Every row gives one point. Before rounding, the points of a table are all equally far from one centre. They may lie mostly on one side of it. Write the centre, to within rounding.

Points (9 x 2):
[[-32  22]
 [-26 -45]
 [-10 -17]
 [-12 -24]
 [-13   1]
 [-24 -44]
 [-60 -52]
 [-18  11]
 [-18 -38]]
Centre: [-50 -13]

Points (11 x 6):
[[-50  25 -11  12 -20  -7]
 [-47  15 -15  41 -14  -3]
 [-46  -6  -3  46  -6   2]
 [ -7  32  27  52 -38  17]
 [-21  -5 -17  31 -31  -7]
 [-42  23 -10  37 -30 -11]
 [-42  12  10  60 -10  -8]
 [-35   2 -12  -5  -1  19]
 [ 13   7  -6  45 -20  -7]
 [-48  25  29  50   9  10]
 [ -8  20 -24  13 -31  12]]
Centre: [-17  16  15  23  -9   8]

Points (14 x 9):
[[ 30 -45  12  33  30 -13  -3   7 -30]
 [-17 -26   4  17  -6 -11   3  -4  -6]
 [ 14 -38  11  50 -21 -18 -16   3 -13]
 [  4 -41   8  27  21  -1   7  12 -37]
 [ -7 -24   7  55  -1   0  -2  -2  -5]
 [ 26   2  41  15  18  -9 -41  -3 -37]
 [ 15 -40  15  55  13  -6 -10  25 -30]
 [ 24 -54  42  24   3 -18 -20  17 -31]
 [ 21 -47   8  16  -5  25  -7  14 -25]
 [ 18 -36  18  60   6 -16 -14  -4 -28]
 [  4   5  16  30   4 -32 -35  -9  -5]
 [  0 -48  41  21  12  14 -19  25   2]
 [ 23 -33  54  33  21 -27  -4   8 -22]
 [ 25 -32  32  53  10   4  -4 -17 -24]]
Centre: [ 17 -18  23  22   6  -3 -17   8 -13]

Points (19 x 14):
[[ 33   0  21  31  60   9  -8  -1  10  -7   8   2  21 -20]
 [ 28  29   7  30  27  -4 -42 -14  19   0 -17  -1  -9 -40]
 [ 46  -3  15  33   7 -13 -10  -8  19 -25   2  20   8 -28]
 [ 22   3  25  19  26  -4 -14  32  -6  -3 -39  28   4 -15]
 [ 22 -13  -8  22  18  -8 -14  20   1 -10 -22  24   4 -37]
 [ 15   2  31   2  31  -7  -5  22  -8  11 -39   5   8 -15]
 [ 51   1  15   5  53  -6 -11   2  -1  -5 -35  10  23 -19]
 [ 24  18  34  44  30 -11 -25  12 -10 -12 -25   2  -2 -30]
 [ 11  18  22  36  35 -17 -18  10   3  -6 -47   1  17 -35]
 [ 15  -7  11  48  49   6   0  12 -11  -2 -35   1   3  -3]
 [ -5  14  19  23  21 -20  13  21  -6  -6 -25   4  13  -2]
 [ 11  12  11 -15  23   1  -9  10   2  -2 -18  16  18 -38]
 [ 21  -3   2  25  43  22 -31  -5  22  16 -15 -20  21 -17]
 [ 17 -21  17  25   4  -9 -16 -24  -3  -2 -23  18  23 -45]
 [ 35  -7   9  28  21  17 -37 -18 -13   2 -45 -10  16 -20]
 [ 31  12   5  19   0 -22 -19  -6 -33   3  -9  12  -4 -25]
 [ 35  -2  10  49  36 -15   6 -13 -27  -7 -22   8   7 -22]
 [  9   6  40  -4  32   9 -15 -11   4   9 -42  15  12 -29]
 [ 33  18  21  14  14  -8  -2   3  25  -5  -8 -12  24 -34]]
Centre: [ 19   8  10  23  24  -4 -17 -13   4   1 -17  13  12  -5]

Points (23 x 20):
[[-59 -13  24 -16   5  -5   2  34  15  19  43  12 -18  30  18   7  22 -20
  -32  26]
 [  0 -10   5 -17  -3  25 -20   8 -24  -9   2   3 -17  35 -23   1  51 -39
  -27   9]
 [-43  31  -4 -24   0  23 -13  36   7  24  39 -17   8  21 -18 -20  26 -22
  -29  10]
 [-32 -15  30 -12  11 -24 -19   1  -2  30  21 -15 -23  32 -17  19   7 -48
  -17  34]
 [-25 -20  -7 -34 -25 -39  -9  12  15  13  23 -13  -8  23   4  16   3  -6
  -42   9]
 [-20   7   1 -17  19  11  -9  -7  21  27  44 -21 -37  42   5 -12  33 -30
    0  41]
 [-44  -3   5 -28 -10  -2  19  26 -21  13 -31 -16   7  -3  37  24  14 -30
   -9  23]
 [-30  20  14 -34  27  50   9  -1   9   7  13 -21  10  20  -6   6  40   9
   -5  16]
 [-37  26   4 -36 -32  19  -9  -3  -3  29  14   4   8  14  14   1  29   1
  -16  35]
 [ -5   3 -36 -28   3  -1   2  19  40  50  26 -10  -3  36   2 -14  34  -3
  -47  27]
 [-48   9  -9 -35  -2  -1  30  -1 -33  14  36  -4  -6  38  -8  -2  48  -5
   -9  16]
 [-45 -20   4 -17 -13  -8 -12   3   6  21  42  11 -15   3   7   8  25 -22
   10  19]
 [-34 -11   4 -39   0   2   2   3   4  38  44  13 -21  18 -17 -16  29 -19
    3  15]
 [-42  42 -21 -24  11   7  20  14  -2  34  46 -19  12  13  15 -17  26  -6
  -39  41]
 [-23  -5 -28 -46  16   2 -16  14  -5  41  44  14  -8  40 -24 -17  16 -24
  -16  16]
 [-52 -18  40 -14  45 -14  17  30 -30  15  28 -22  -3   6  25  16  19 -17
  -20  26]
 [-33  21  21 -19   7 -19   8   6  -1  50   1  -8  25  20 -25  -3  21 -25
   10  22]
 [-23  -5  13   5 -16  13  17  11  14   5  -6  -4 -30  10   4 -10  12  -7
    7  57]
 [-18   6  -9 -27  10 -15  16  54  10  46  39 -13  -6   2   9 -15   5   2
   -9  57]
 [-48  -1 -32 -24   2 -28   0  16   0  32  18 -11  -5  33  -7 -19  47 -11
   -1  44]
 [-41  -7  12 -24   3 -26  15  15  -5  31  12 -10 -15  45 -19   9  60 -22
   -4  17]
 [-20 -14 -10 -44 -10 -11   5  -3 -33  37  35   0 -27  11  14 -16  40 -27
    3  22]
 [ -9  15   7 -25   4  -2 -15   1  28  39  16  10  16  26   1 -26  50 -35
  -12  36]]
Centre: [ -9  -6  -5 -10  18   4   5  17 -10  21  12 -12   3  22  11   4  17 -15
 -22  23]

Points (29 x 24):
[[  7 -19   8 -30 -11  -6  15 -11  -1  19 -46  -8  19 -19 -16  24  33  20
   14   2   0  -6  25  43]
 [ -6 -39   1 -17   7   5  -4  -8 -13  34 -18  11  28 -45  13  17  59  18
    4   9 -21   3   7  42]
 [ 27 -46   6 -15  16  18  -2 -15   1  19 -16  23  25 -57  -7  16  23  33
   12  14  -9  13  32  28]
 [ 13 -47  19 -31  -4   5 -13 -20  -6  24 -38  14  15 -36  14  16  45  27
    3 -22 -14  -1  38  16]
 [  0 -46  10 -41  18  -7  -9 -23  12  31 -24 -20  21 -45  -9   6  21   4
   23  24   0   2  34  16]
 [  9 -35   9 -28  15   4  10 -29   1  35 -35  14  31 -44 -13  26  36   3
   40 -10 -25   7  12  17]
 [ 11 -30  -6 -30  11  22  -7 -18 -10  24 -30  -8  37 -43 -12  18  44   9
   34  -2  -1   6  43  32]
 [ 42 -38  17 -34  12  18 -19  -9 -15  32 -25  -1  27 -24  13  24  23  18
   20 -16  29   4  23  33]
 [ 11 -16  17  -9   0   0 -27 -19 -27  11  -3  10  40 -32 -25  36  22  22
    8  17   2  10  23  41]
 [ 13 -14  -8 -23 -29   0  -8 -18  11  20 -25  20  25 -38   9  32  30  14
    0  -8  -9  -9  44   9]
 [  3 -30  -3 -45  37  11   4   7  16  32 -19  24  26 -20   7  20  31  -4
   18  -2  -3  10  33  21]
 [ 21 -33 -15 -18   2   9  -7 -18  -4  24  -4  15  48 -32  15   7  13  -7
    4  40 -20   5  28  27]
 [  3 -30 -13 -40 -16   4   1 -26  -3  28 -12  17  18 -33  10  21  25  -8
    6   9 -44  26  30  23]
 [ 22 -46   7 -40   2  -3 -21 -22  12  15 -16  28  26 -27   1  -1  39  19
  -11  10  -5  16  33  21]
 [  4 -21   2   1  -2  18   0 -21  -4  32 -31   2  23 -24 -14  24  28  20
    8  37   4  -1  24  40]
 [ 14 -32  21 -41 -13  10 -12  -4 -22  38 -14  35   9 -26  -5  23  43   7
    9  16  -8   5  31  10]
 [  1 -49 -15 -36   2  30 -35 -22   6  35 -25   0   3 -19  13   2  29   3
    8  10  -9  -1  29  26]
 [ 20  -9 -22 -42  -3  12  -4 -14  -6  30 -11   6  28 -36  18   7  34  39
   -7  20 -15   6  18   2]
 [  1 -16  11 -36  11   5  -7 -18   8  16 -34  20  27 -38  -7 -12  25  35
   -6   4  -9  11  31  22]
 [ -3 -30  -7 -35  -6  27 -13 -18  -9  31 -26   7  19  12  15  26  29   7
   17  26 -35  16  34   8]
 [-13 -25  27 -17   3   9  -9 -22  -6  60 -21   9  33 -30   3   7  26   8
    5  12 -22  14  18  20]
 [  7 -27   6 -30   5 -10   3  13  -2  30 -19  20   1 -21  13   9  16  -8
  -12  22 -18 -12  45  -3]
 [-19 -43  -8 -30   2  11  20  11  -9  32 -29   1  13 -48  19  18  22  30
   -2   2  -3  18  43   3]
 [-13 -28  24  -1  24  11 -23 -16   6  37 -24   4  53 -18 -11  15  23   0
   20  18 -10   0  15  28]
 [ -1 -24 -12  -6   0  25 -18 -33  -2  35 -20  23  22 -47  28  15  32  15
    6  22 -15  -1  28  17]
 [-16 -43   8 -19  -6   4 -11 -37 -19  30 -16  22  29 -40  16  23  -2   2
   12  18  -4   6  38  22]
 [-12 -28 -18 -28   4  11  -9 -12  21  32 -18  18  40 -49  -7  18  25  15
   35  15 -12  18  28  14]
 [  8 -33  14 -30  11  41   1  -5  -4  20   6  -1  42 -30  -5 -21  25  14
    3  -2 -28  13   8  23]
 [  9 -32  -4 -34  10 -10 -16 -21   3  36 -23  26  32 -42   3  17  32 -15
   28  10 -25  24  12  36]]
Centre: [  7 -27   1  -7   4   5  -9  -3 -11   0 -19  -4  14 -22   9  14  20   0
  14   0   0  22   3  -3]

Points (30 x 24):
[[ -7   2   3 -26   2 -14 -21 -25  -6  -2  19   8 -14   6 -28  30  24 -15
  -30  -7  -2  -8  -2  11]
 [  4 -34 -14 -27  25 -16   4  -3   0  -4   4  25 -26  -2   8  28  24  -3
  -40  -3 -19  28  -7 -16]
 [ -1   5  -1 -12  -3 -16   8  -4   5 -28  23   9   0   0   6  36  20  15
  -23 -26  30  17 -20  -4]
 [-15 -13 -10 -16  23 -34  -4 -11  -5 -12  -4  -2 -12  -6 -11  60   4   9
   -9 -26   6  17   4  -1]
 [-28 -15  14 -18  19  -3  -6 -22 -23  -8   1  -6 -12  15  -7  52  20   1
   -6 -14  13  29  -5  -1]
 [-11   0  16 -23   1 -26  16 -15 -21  -5   1   6 -31   0 -11  42   9 -10
  -30 -39   9  31 -10  -1]
 [  5   4   2 -29  11 -24  13 -16 -10  -2  -1   9 -25   1 -21  46   6  -4
  -40 -32  12  19  -2   1]
 [ 13  11 -19 -14  19 -20   5 -17 -18   1   6  -3 -25  11  -2  38 -16 -11
  -22 -19   5  -9 -28   8]
 [  3 -16  -9  10  12 -25   9  -7 -20 -19  -4  19  -8  -3  -2  39  -4   3
  -17  -3  20   1 -24   1]
 [-30  -8   8  -4   2   6   3 -21   6 -31  13   3 -31   1 -12  46  11 -11
  -34 -25   7   5  -1   0]
 [  2  14  -6 -10   8 -35  18  -6 -22 -25   4   8  -6   1  -1  52   7   3
  -23 -11  12  12   2  -4]
 [-18   1 -24 -20  14 -28  -5 -22 -12 -21  14  18 -13   6  -1  21  10   0
  -36  -7   4  22 -18 -11]
 [ 18 -27 -19 -17   2 -27   7  -1  -5  -2 -11  -6 -18  14  -8  55   3 -18
  -10  -9   2   6 -17   9]
 [  8   3  16 -37  21 -11  14 -17 -31 -23  17  19 -19  -2   1  38  -3 -13
  -34 -19  -2  11   1  -5]
 [-13   9   4 -38  24 -24  -4  -1 -24   8   5  -1 -18  -6  -2  45  23  -5
  -20 -15   2  19 -10  11]
 [-21 -19  -1  -6 -13 -31  10 -27 -24   3  -9  20 -11  -4 -16  30  -4   1
  -26 -29   1   3 -25 -22]
 [-20  -8   5  -5  31 -15  -2 -12  -1  -2 -12  -8 -24 -21 -19  35  -3 -14
  -21 -20  19 -20 -21  -9]
 [  7 -10  11  -2   6 -30 -12 -20  -7   1   7  18 -34   9  -2  42  10 -13
  -17 -41 -11   7  -4   6]
 [ -9 -16  -5 -27   3 -15   9 -12   0  -6 -14  23  -7  -7  14  42   7   2
  -42 -23  22   7  12   4]
 [  2  -5 -13 -16   8 -22  31 -28 -10  21   0  38 -19  -3  -4  26   5   9
  -10 -36   2  19   3  -6]
 [-17  -3  -2 -40   6 -31  12 -19  -5  -8  -6   1 -19  32 -16  19  26  10
  -17  -3  14  -4  20 -10]
 [  7 -13 -10 -15  -1 -33  15 -25  -1 -13  -1  -4 -32   6  -6  32  17  -6
  -23 -24  25  18   2  -7]
 [-12  -4  12 -39  20 -23   8 -17 -11 -16   1 -12 -20 -11 -24  40  11  -9
  -22 -45   9  14 -10  -9]
 [  7  -2  -9 -28  23 -12  -6 -11  -1 -15   5  14  11   6   3  31   4   4
  -39 -27  28  -2  -3  16]
 [-24   9  -4 -34  31 -10  -4  -5 -15  -4 -10  23   0   7 -17  41  14  -6
  -17 -10  12  -3 -11 -10]
 [  1   3 -13 -25  18 -12  14 -15  -4  -8  26   5   2   2  26  51  -4  -3
  -33 -19  19  25   9  -6]
 [-24  -3  -8 -18   9 -17  -5  -8 -32 -15  11 -12   3  11  -2  58 -30  11
   -7 -29   0  18  -4 -24]
 [  8   4  -2 -14 -11 -26  10 -11 -33  -8 -17   8 -10   4 -35  32   6  -8
  -25 -22  -4  23 -27   0]
 [-17  17 -12  -5   7 -14  -1  -7 -11 -20   4   6 -34 -12 -18  35  13   9
   -8  -5  -1  -3 -24  -1]
 [  2 -14   3 -24  27 -23   3 -21  -8 -12  -8   0 -20  -4   3  40  -4  10
  -11 -27  20   4   1  23]]
Centre: [ -7  -9   8  -7   6   0  14  10   2   3   5 -12   4   6  -2   0  -6  -4
 -12 -17 -17  11   5 -10]
